Rows are points. Each copy is the shape, with its points in the same order, stretched, turned, moved and blurred by noise. Some copies are also mirrored. Which?

Shape (7 x 2):
[[-16  -4]
 [ 30  33]
 [ 26 -25]
 [-22   5]
 [-46   2]
 [ 34  -3]
 [-35   0]]
Copy 1, 7 rows:
[[-20   9]
 [ 14  60]
 [ 32   1]
 [-29  16]
 [-52   4]
 [ 32  27]
 [-43   6]]
Copy 1 is: only turned
Copy 2:
[[-16  24]
 [ 47  45]
 [ 15  -8]
 [-21  33]
 [-48  35]
 [ 35  11]
 [-34  32]]
Copy 2 is: only turned

Shape:
[[-11  -2  12   7]
 [ 27   4   1  -8]
 [-14  12 -26  54]
 [  6   6  11  -6]
 [-12   8 -12 -16]
 [  0  21   9   2]
 [-16  16   3  -7]
 [ -9 -15  10 -19]
 [-15   3  10  -4]]
Copy 1:
[[-13  -7  10   5]
 [ 25 -16 -22   7]
 [-60 -44 -12  15]
 [  9  -5  -6  11]
 [-12  14 -21   0]
 [ -5  -5 -10  33]
 [-11   9  -6  19]
 [  6  13   6 -16]
 [ -9   7   7   6]]
Copy 1 is: only turned
Copy 2:
[[  2   5  12   4]
 [ 22  -2   3 -25]
 [  7  41 -29  28]
 [  6   0   8 -13]
 [-17  -8  -7  -8]
 [  0  16   8 -13]
 [-19   6   6  -8]
 [ -4 -21  12  -1]
 [ -7   0  10   0]]
Copy 2 is: only turned
Copy 3 (9 x 4):
[[ -1  19  -2  15]
 [ 12 -12   7  -7]
 [ 22  39 -59  12]
 [  2   4   7   0]
 [-16  -2 -11  -6]
 [  2  19  -1  -3]
 [-13  16  -1  -2]
 [-12  -7  10  15]
 [-13  13  -1   8]]
Copy 3 is: only turned

Shape (12 x 6):
[[ -3 -40   9  13   5  34]
 [-17  18  -8 -23 -23 -14]
 [ 13  11 -24  -1  -4  -4]
 [ 26   2 -26 -14   1  -4]
 [ 14   6 -18 -35  17 -14]
 [-14  16  32  24  -7  -7]
 [  3 -32  15   3  11  26]
 [-10 -20  -4  10  25  37]
 [ 10   7 -24 -24  -2 -28]
 [ 20  10 -15 -33  -1  13]
 [-13   4  12  16   4   6]
 [  2  30   5   6 -19  -8]]
Copy 1 (12 x 6):
[[-22 -30  57   2  18  12]
 [-30   3 -10  -1 -11 -20]
 [  2  10  -5   8  -8  14]
 [  6  -3 -15   1   3  25]
 [  1  -8 -23   3  30   6]
 [ -1  17  41 -19 -11 -40]
 [-17 -30  43  -2  28   9]
 [-22  -6  52  12  33  11]
 [  9  -7 -30  11   6   1]
 [-25  -2 -12 -11  18  23]
 [ -7   8  38  -4   2 -21]
 [ -7  25   7 -20 -21 -14]]
Copy 1 is: only turned
Copy 2, 12 rows:
[[ 14 -14  60   7  14 -11]
 [-38  14  -7  -9 -10 -11]
 [ 11  -1 -10  -2 -16 -11]
 [ 24   8  -4 -10 -30  -3]
 [ 10  16 -10 -27 -18  16]
 [-24 -12   2 -12  38 -46]
 [ 17  -6  52  -5  14  -7]
 [ 26 -18  39   8  18  15]
 [ -3   8 -19 -24 -31  -3]
 [ 15  28   6  -4 -15  11]
 [ -9 -16  10  -3  22 -20]
 [-14   6 -15   0   8 -35]]
Copy 2 is: only turned
Copy 3:
[[ 32  -3  28  -2  37   7]
 [-16  -5  -7  -7 -40   6]
 [  4  19  -2  13 -20  -9]
 [ 19  32  -4   7 -25  -7]
 [ 12  35  -7 -24 -26 -15]
 [-19 -20 -28  -1  25  -1]
 [ 31   4  15 -14  32   7]
 [ 14  13  38 -12  37  -6]
 [  9  21 -14  -6 -40 -18]
 [ 12  34   1  -9 -24  15]
 [ -7  -6   1  -5  22  -7]
 [-18  -1 -25  11 -12   7]]
Copy 3 is: mirrored
Copy 4, 12 rows:
[[  6  16   7  28  -4  36]
 [-14   6 -27 -28 -23  -8]
 [-14   6 -20  -2  11 -10]
 [ -4  -7 -28   5  19  -3]
 [  7 -22 -23 -21  18  -8]
 [ -6  11  20   5 -29 -21]
 [ 14   2   6  19  -5  25]
 [ 14  26  13  10  15  22]
 [-19 -21 -22 -20  10 -12]
 [ 16  -2 -43 -10   9   0]
 [  0  22  11   7  -8  -3]
 [-14   9 -17  -2 -25 -25]]
Copy 4 is: only turned

Shape:
[[-16  -9 -11  18  16  17 -22 -10   0]
 [-13   4 -15 -15 -14   3  28   8 -13]
 [-18 -19  -2   4  20  25  13 -28   7]
 [ 13 -14   6 -24 -16  24   7 -36   5]
 [-24  12 -20   3   9 -17  24  -5 -21]
 [ 14 -25  16 -18  -3  -6   3   9   3]
 [-19  -4 -15   1  11 -11  12 -22  10]
 [-27  12 -11 -21  18  -4 -15   9   5]
 [-15  16  23   7  14   3  18   8  15]
 [ 24 -31 -24  -2  -9   2   5 -22   5]
 [ -6  -1  22  18  30  27 -18  -5 -19]
 [-14  17 -19  -3  30  24   7 -10 -14]]
Copy 1, 12 rows:
[[  6   1  -4   4 -27   9 -14  21   7]
 [  6  -5  15 -16   3  12   0   7 -29]
 [  6 -13   9 -14 -28  20 -27   1   4]
 [  2   6   6 -12 -28 -11  -5 -28  -5]
 [ 21 -19  24 -10   3  19  -2  24 -13]
 [-23   8   0   0   8 -16 -23 -11  -6]
 [  6 -19  22 -20 -12  10  -9  19  10]
 [ -1  26  22   1 -12  13  -1  21   5]
 [-23  -8   9  11  -4  27  -1  -3  -1]
 [  5 -12 -11 -26  -4 -19 -13   0   6]
 [  6  10 -11  30 -24  19 -21  -1   1]
 [ 26   7  11  -3 -15  34   0   5   2]]
Copy 1 is: mirrored
Copy 2, 12 rows:
[[ -8  -5  -3  19  22  -2 -24 -29  -1]
 [  1  13   5 -18   7  20  42 -12  -9]
 [ 11   6   8 -11  29 -15 -20 -24 -30]
 [ 31 -29  23 -32  27  15 -12   0 -11]
 [  5  35  -6 -10 -14  17  21 -33  -8]
 [ -8  -7  11 -21  -5  23 -12  27 -10]
 [  0  11  16 -23  -4  -5  -8 -33  -6]
 [-29  11  -9 -27  -2  -5   3 -22  25]
 [  9  11 -21  -1  -4 -23   2  19  -1]
 [  0 -34  35 -11   8  28 -10 -24 -25]
 [ 11   0 -43  22  22   2 -42   3  -8]
 [  6   3 -30  -9  10  -7  10 -40  -9]]
Copy 2 is: only turned
Copy 3, 12 rows:
[[  4 -13  -4  21  23 -21 -29 -21 -16]
 [-16  -1  13  -8  25  23 -42   2  25]
 [ -8   8  -1   4   1 -16 -47 -53  -2]
 [-34  25 -25 -13 -14  -4 -41 -27 -17]
 [ -7  10  12   0  44  -2 -23  -6  42]
 [-31 -28   3 -21 -18  -3 -11 -17   3]
 [-12  16  -5  20  13 -13 -21 -21  29]
 [-15 -25  -9  22  13 -13 -44  11  24]
 [ 11  -5  12  -5 -29 -16 -33   4  13]
 [-22   7 -21  -8  19  16  -5 -37   2]
 [ 10 -24 -10 -17   4 -34 -36 -29 -32]
 [  8  -3 -22  -3  33  -7 -60 -21  12]]
Copy 3 is: only turned

Shape (18 x 12):
[[  4   9   3 -14  14 -18  18 -13 -27 -25 -15   4]
 [ 19  -8 -15 -18 -25  -3   5 -15   1 -21  -8  10]
 [ 16  17  -9 -23  12  -6  -3 -12  16 -12  16 -15]
 [-26   3 -17  -2  17  14  16 -14  -9  16  10   4]
 [  8   0 -11 -18 -20  16  -2 -21 -17 -24  15 -31]
 [ 10   5 -15 -10  -9 -17 -18  13   8 -21   0 -28]
 [  8 -15   3  -4  -5 -15   9 -19   9 -24  -9  -3]
 [ 13   7   0   6 -11  -4  13 -12 -12  18 -13   8]
 [-23  -8  22   0 -13 -16   9  -4 -27   3  13   3]
 [-16  18  10 -12  -1 -12  15  -4  -8 -17   9 -30]
 [ -2  -3   8   7  16  15  -9  16  12  13  18  14]
 [-19  19  18 -12   6  -1  17 -28   3   1  -3   4]
 [ -2 -17  17  15 -24 -11   7 -22  14  -3 -10 -27]
 [  7   3   1  16 -26 -17   7   7   7 -11  24 -11]
 [ -7 -15  21   4   7   9  24   7 -14  17   6   5]
 [ 13  15  13   8 -24 -14  10 -23  13   8   7   1]
 [-14   9   0 -31   9 -10  22 -23  -3   4   1 -28]
 [ 20 -21 -21  -1  11 -20  -3  -9 -25   2  -2 -19]]
Copy 1:
[[ 33 -11  14  -8  -4 -19  13  -1  18  17 -23  10]
 [ 38  -1  -7   2 -11   6  22 -29  -2  -3   5 -17]
 [ 29  -1 -36   8  -6  -5  -6   3  11  -3 -14   5]
 [-10  -1  10  -3  35  12 -18 -19  14   7   7  20]
 [ 60  26 -12  14  18  -9   5  -1   0  -8  -3   1]
 [ 36  12 -18  28 -27   6 -12  14 -10  -7   3  -5]
 [ 32 -17   0  -3  -9 -20   5 -11 -11   5  -2 -20]
 [  1  -4   9   9   5  15  11  -8  26  -3   5 -11]
 [ 16 -18  26   2  14   8  -6   7 -11  17  34  15]
 [ 39   0  -9  -1   1 -20 -19  19   3  18  12  21]
 [-36  -6  -6  12   0  12   1  -3 -10  -3  14  13]
 [ 10 -20  -3 -28  12 -16  -3 -12  19   5   3  14]
 [ 25  -9   5   5   2 -30 -13   6 -11  -2  24 -32]
 [ 27  -3  -2  45  -8   6 -18  12  -6  13  43   5]
 [-24 -11  16  -6  25   3   7  -2  -5  27  17   9]
 [ 18 -18  -2  19  -5  -3  -1  -1  24  -4  28  -5]
 [ 28 -14 -20 -26  16   0 -15   5  19  19  -6   1]
 [ 28  -3  14  29  12  12  -1   5   7   6 -21 -19]]
Copy 1 is: only turned
Copy 2, 18 rows:
[[ 26   5   7  -4  30  -9  -8  -2   0  25  21  -4]
 [ 15  -5 -12  -7  11 -38   4 -12  12  -4  12   6]
 [  0  -1 -17  -3  22   3 -18  14  24  -6  15  16]
 [ -5  22  21 -32  -3  10  -2  -5 -16  -9   7   6]
 [  2 -11 -27 -41  17 -15  -6  -3  24  11   7   0]
 [ -3 -14 -38  10   2  -4  -2  25  37  26  11   6]
 [ 11   3 -18  10  18 -13  -8 -14  -3  10  11  13]
 [ -7   9  16   1   9 -17   0 -18   6   5  10 -14]
 [-25  -3  13 -14  21  -4  19  -8 -14  29  17  -8]
 [-13   8 -14 -15  29   0 -15  20   5  31  12  -6]
 [-12 -14  18   0   5  23   7   1 -16 -13  -8   7]
 [ -8  15  17 -16  24  -9 -26  -6 -25  -5  24   2]
 [-20   8 -24   8  12 -13 -16 -20  -6  19   5   2]
 [-22  -6 -28   9  24  -2  20  11  18  20  -3 -18]
 [-15   2  34 -12  18   9   7 -17 -27  11 -13   1]
 [-25   6  -7   8  27 -17  -6 -12   6  -4  15 -16]
 [-11  25   5 -24  17  -9 -28   2   5  13  20  20]
 [ 10   4 -13   2   0   7  12 -15  39  29  14  10]]
Copy 2 is: only turned
Copy 3, 18 rows:
[[ -8   1 -23   9  34  -8   7  12  13 -36   0 -14]
 [-30   2 -14  15  29  12  29  -1 -11  -5   6  22]
 [  5 -11  -8  -2   3  41  25  22 -23 -15 -12  -4]
 [  3  -8  14 -15  14  -4   1  -6  37 -17 -31   5]
 [ 16 -26 -20   6  42   0  30   0 -41  -4 -27  28]
 [ -4   5 -26  -6  -7  16  13  -5 -45 -16  -8   6]
 [-22  -7 -12  13   9   6  36 -13  -4  -9   5  -5]
 [-11  12 -25  10   4  -8  14  -6  26   9 -11   1]
 [ 14   3  -8 -16  12 -36  12  -8  14   1   5   5]
 [ 23   2 -27 -29  24  -4  22  10 -15 -21 -22  -7]
 [ 14  -1  19   7 -24   0 -11   3   8   9  -8 -15]
 [ -2  -5 -14 -20  25  20  14   0  27  -7 -16 -20]
 [-10  -8 -27 -11  -2  -5  48 -36  -9  24 -11  -1]
 [ 18  25 -12   0  -7 -11  48  -7 -24   2  -4  11]
 [ 14  -1  12  -1  -4 -40   4   7  26  12  -5 -12]
 [ -2  17 -24   0   1  16  54 -14   8  21  -6   5]
 [ -5 -26 -14 -37  20  16  21  17   5 -20 -22  -2]
 [ -2 -18 -17  14 -11 -13  18  -6   1 -13  -2  21]]
Copy 3 is: mirrored
